Each row of a before or after table is a point. The points were changed in one or more steps. Then noise was added and the rows were shuffled. The steps act on columns, c1 being the first. Write out the steps. A step turns or swaps two columns, mirrors them in a line or flattens them onto one, adds a multiple of one to another, or multiplies or shifts one. Angles are multiples of 10 degrees, from the lower column toward the higher: turns from -170 to 170, lines from 10 to 170 but not 90. Use the fewest steps. Two steps may share a column if one is a turn and the other turns, adds or multiplies; they go together, in the order done. Otherwise the lowest column goes first.
In the rows, 128 means zero.

Before, 14 rows:
[[151 140]
 [152 108]
 [106  62]
 [108 107]
 [101  66]
 [131 116]
 [106  73]
 [ 86 116]
 [ 87  85]
 [ 91 123]
 [149 135]
 [117  88]
 [170 135]
 [142 123]]
After (14 x 2):
[[145  89]
 [135 154]
 [115 173]
 [164 119]
 [146 183]
 [127 103]
 [177 179]
 [110 160]
 [142 115]
 [166 176]
 [136 105]
 [154 157]
 [140 133]
 [168 185]]
Steps: mirror c1 and c2 in the line at 150 degrees

Before, 9 rows:
[[124 157  99 116]
 [135 160 101 124]
 [154 144 102 134]
 [131 127 165 123]
 [ 97 111 151 122]
 [158 149 103 106]
 [147 100 106 117]
 [101 121 149 113]
 [158 151 119 139]]
After (9 x 4):
[[207 159 122 133]
 [219 161 127 106]
 [115 169 132 116]
 [148 168 135 123]
 [218 150 139 138]
 [ 35  99 131 122]
 [136  99 152 124]
 [185 126  93 117]
 [ 48 107 136 113]]
Steps: multiply c1 by 3; turn c2 and c3 by 50 degrees

Before (14 x 8):
[[156 135 128 170 138 141 145  92]
 [157 122 160 129 142  63  73 105]
 [131 117 151 145 131 101  85 173]
 [139 147 156 134 166  88 125 136]
 [175 173 122 170 175  97  95 134]
 [182 170 126 201 157 138 125  90]
 [145 127 110 178 166 107 129 110]
 [126 150 106 161 121 115  87 122]
 [123 125 137 164 133  99 121 160]
 [181 128 117 167 138  97  72 157]
 [139 150 111 133 155 127 185 109]
 [119 193 132 139 162 125 108 184]
 [127 154 119 188  98 116 108 159]
 [159 149 168 156 181 143  99 114]]
After (14 x 8):
[[172 148 131 186  62  96  99 131]
 [189 132 135 143 123  97  88 171]
 [194 126 141 125 100  62  75 105]
 [179 141 120 160  71 134  96 118]
 [109 157 126 204  76 141 122  91]
 [142 149 127 190 149 117 110 161]
 [146 127 138 134  93  83 125 136]
 [177 143 133 165  85 103  71 165]
 [190 138 131 160 132 120  85 116]
 [140 141 132 176  91 108 128 100]
 [146 136 131 160 131  98 126 155]
 [191 143 128 161 104 122 109 179]
 [ 88 142 126 168 106 136 147  93]
 [ 56 127 132 143  98 128 184 109]]
Steps: turn c1 and c5 by -140 degrees; add -1.5 times c7 to c1; flatten c2 and c4 onto the line at 70 degrees; flatten c3 and c6 onto the line at 100 degrees

Before (12 x 11):
[[141  92 133  95 121 148 223 111 154 134 152]
 [141 123 121 102  73 114 150  87 135 126 106]
 [142 132 138  98 136 125 190 141 143 106 164]
 [103 111 145 100 125 154 111 117 157  84 108]
 [135 136 104 108 139 114 137  96 160 126 110]
 [145 103 127  99 100 207 108  94 139  68 115]
 [147 106 152 122 120 110 101  96 148 125 131]
 [143  91 123  98 116 113 101 155 129 121 145]
 [ 99 122 134 106  89 140 107 101 155 131 151]
 [117  92 114 125 140 118 116  90  77  68 157]
 [144 126 131  99 128 118 101  98 105 135 101]
 [ 98 111 150 197 120 152 134  92 156 132 130]]
After:
[[162 117 153 118 120 114 103 139  93 123 130]
 [126 130 144 197 114 169 134 134  84 136 132]
 [173 110 127  95 120 123 109 108 142 118 148]
 [133 129 136  96 138 114 197 111 129  79 166]
 [163 144 135  96 122 139 220 129  97 141 153]
 [156 101 109 127 144 146 118 190 145   8 154]
 [125 119 106 109 141 112 140 135  81 124 114]
 [135 135 148 102 123 168 108 113  96  38 108]
 [138 121 119  97  75 117 153 153  99 129 109]
 [118 126 134 104  87 159 111 132  90 130 145]
 [161 200 128 107 104 166 107 142  94  11 113]
 [140 124 137 103 128 114 102 163 120 137 100]]
Steps: turn c1 and c2 by 60 degrees; turn c2 and c6 by -60 degrees; turn c8 and c9 by 140 degrees; multiply c10 by 2

Before (10 x 14):
[[ 99 204 137 115 142 146 146 101 150 118 104  89 128 154]
 [128 159 170 129 155  80 149 182  92 109 180 115  93 135]
 [ 84 140 151 148 143  83 133 172 141 120 159 151  88 131]
 [144 137 138 126 112  46 162 192 107 151 161 118  76 147]
 [ 65 161 105 138 147 155 147  94 112 127 120  68 160 163]
 [ 71 112 175  77 119 102 101  98 115 102 152 166 140  91]
 [ 97 174 115 153 126 172 174  88 127 148 125  55 142  95]
 [104 139 160 131 150 189 139  90 140 126 104 110 160 162]
 [103 137 157 142  86 109  86  80  71 107 142 160 108  85]
 [ 80 142 146 100 112 147 108 106  71 148 154 167  99  99]]
After, 10 rows:
[[133 159 100 129 155 184 130 183  93 109 180 114  95 135]
 [127 204 100 124 135 106 125 102 151 119 104  90 120 155]
 [124 177 111 137 121  74 153  89 127 147 125  53 138  97]
 [ 93 161  97 132 121  77 126  94 113 127 119  67 137 163]
 [103 136 134 127 147 206 142 192 105 150 159 118 104 148]
 [123 141  81 118 136 102  89 107  73 147 155 168 121  98]
 [ 95 140  80 137 154 163 113 173 142 119 161 151  98 131]
 [124 138  89 132 122 146  65  79  70 109 142 160 137  86]
 [116 112  53 108 118 150  81  98 116 103 152 166 138  91]
 [165 139  90 129 121  79 117  89 140 127 106 109 135 160]]
Steps: turn c1 and c3 by 130 degrees; turn c1 and c6 by -150 degrees; multiply c4 by 0.4; flatten c5 and c13 onto the line at 130 degrees; shift c7 by -20

Before, 11 rows:
[[129 148 137 100 109 132 131 143 189  94 120 152 134 110 110  99 177 102
  128 165]
 [104 166  80 117 118 126  85 120 104 119 105 160 144 157 115 111 129  99
   67  81]
 [143 141 125 126 140 143 133 137 150  94 175 153 163 118 106 125 125  84
  107 102]
 [223 153 145 168 174 163 172 130 149 160 101 148 176  85 133 181 157 142
  185 149]
 [134  76  79 134 141 132  38  54 137  81  79 135 185 106 132 123 185 119
   90 138]
 [150 123 129 140 142 178  75 138 131 113 120 120 156 153  94  82 115 152
  172 114]
 [135 109 133 132 134  81  80 146 160 141 193 159 188 147 113 114 160 166
  118 145]
 [106 107 150  48 133  66 101 191  78 120  51  76 120 124 180 142 155 135
  119 111]
 [ 76  67 100 163 139  94 187 156 143 128 129 136 158 166 135 100 140 150
  109 132]
 [107 145 164 160 113 116 111 127 165 126 126 131 153 146 131  95 124 125
  120  58]
 [113 125 129 116 119 113 122 101 128  55 166 118 108 145 148 131 140 118
  151  99]]
After:
[[101 137  69 117 117 128  85 117 119 122 100 158 148  86 117 110 171 102
   64  79]
 [113  97 119  52 138  64 106 197 162 119  50  91 120  92 178 141 110 132
  121 109]
 [109 135 161 163 115 116 111 129  87 130 110 129 154 147 133  96 149 125
  122  56]
 [137  66  64 133 139 130  39  55 149  87  98 132 184 153 131 117  89 115
   91 136]
 [151 148 126 139 142 178  74 136 104 106 140 121 154 114  97  81 120 150
  172 117]
 [111 115 148 111 122 112 125 100 111  59 152 115 109 124 150 129 125 117
  150 101]
 [226 102 132 162 176 163 171 131 148 163 105 145 176 172 131 183 161 144
  180 144]
 [ 77 104 105 160 135  90 187 155  91 130 152 133 159 115 134 100  69 156
  109 126]
 [137  97 153 136 137  80  76 141  93 137 217 149 188 137 118 115 114 163
  122 147]
 [133  86 136 101 107 126 136 140  98  96 100 146 132 188 114  97 151 102
  124 166]
 [146 133 138 128 139 148 135 136 122  91 143 145 156 151 113 125 141  90
  105 110]]
Steps: turn c2 and c17 by 80 degrees; turn c3 and c11 by -20 degrees; add 0.7 times c18 to c11; turn c9 and c14 by 130 degrees; multiply c12 by 0.7

Before:
[[137 158 115 123  84 132 132 133 124 156  95 161 171 136  71 133 118 136
  135 112 153 142 127 143 136 117 116 146 135 136 117 128]
 [156 150 123 181  96 132 123  94 179 138 145 133 167 138 139  90 103 143
  150 107 106 139 154 131 129  85 123 119 119 117 123 135]
 [140 121 150 129 130 137 131 159 132 104 149 121 164 133 135 120 135 167
  137 132 105 110 179 142 137  83 124 153 133 111 117 141]
 [155 158 125 124  84 135 130  89 121 157 145 122 152 127  99  95 147 130
  115 114 124 130 131 140 141 115 112 117  90 136 116 126]
 [144 166 127 126  85 154 116 155 132 160  70 115 160 126 138 135 124 127
  144 101 186 124 146 143 137 134 107 151 132 116 118 124]
 [143 173 117 124  87  88 149 157 151 149 133 113 142 128 133 122 140 160
  133 145 136 130 134  95 151 137 103 117 124 142 132 123]
 [132  79 133 124 166 165 126 105 129 142 147 114 140 124 110 112 145 166
   94 113 114  92 143 135 157 109 102 139 113 146 126 125]
 [123 119 157 127  96 164 115 142 128 101 143 115  39 116 118 125  71  88
  144 110 111 141 125 142 122 134 116 110  99  95 174 156]
 [146 172 133 125 166 166 169  99 147 127 146 129 154  86 124 100 114 168
  130 133 106 149 140 110 102 125 249 145 109 119 117 147]]
After (9 x 32):
[[137 157 114 124  83  93 119 128 123 157 106 159 103 135 183 133 117 136
  131 112 152 143 127 143 137 117 116 144 136 136 118 138]
 [141 121 150 123 129 100 127 111 131 104 144 122 108 133 125 120 136 167
  147 133 105 110 180 140 138  85 123 152 133 111 117 113]
 [123 120 158 146  96 187 138 128 129 100 139 113 196 115 143 125  70  88
  101 110 111 141 125 142 121 135 115 111  97  95 171 101]
 [143 166 126 146  85  96 137 118 132 159  89 117 115 127 119 135 123 126
   92 101 186 123 146 143 137 134 107 152 132 117 119 129]
 [133  79 132 132 167 110 125 123 129 144 140 113 131 124 146 112 145 165
  187 113 114  93 142 135 155 109 101 139 113 147 127 135]
 [155 158 124 126  84 108 125 149 121 159 141 122 114 126 157  94 147 130
  176 114 124 131 132 139 140 113 112 117  90 137 115 136]
 [143 172 117 102  87 127 107 108 149 150 131 113 107 128 122 120 140 158
   96 145 137 130 136  95 152 136 104 117 124 142 132 133]
 [147 172 135  73 166  97  94 152 147 129 141 129 123  87 134 102 113 167
  148 135 106 150 141 111 102 125 249 145 109 119 116 110]
 [155 150 124 107  95  98 178 169 179 138 140 133 105 138 120  90 102 142
  177 107 108 139 154 130 128  85 124 119 119 118 122 119]]
Steps: multiply c7 by 1.6; turn c4 and c7 by 120 degrees; multiply c6 by 0.4; turn c6 and c13 by 130 degrees; turn c8 and c19 by -140 degrees; add -1 times c26 to c19; multiply c11 by 0.7; turn c15 and c32 by -170 degrees
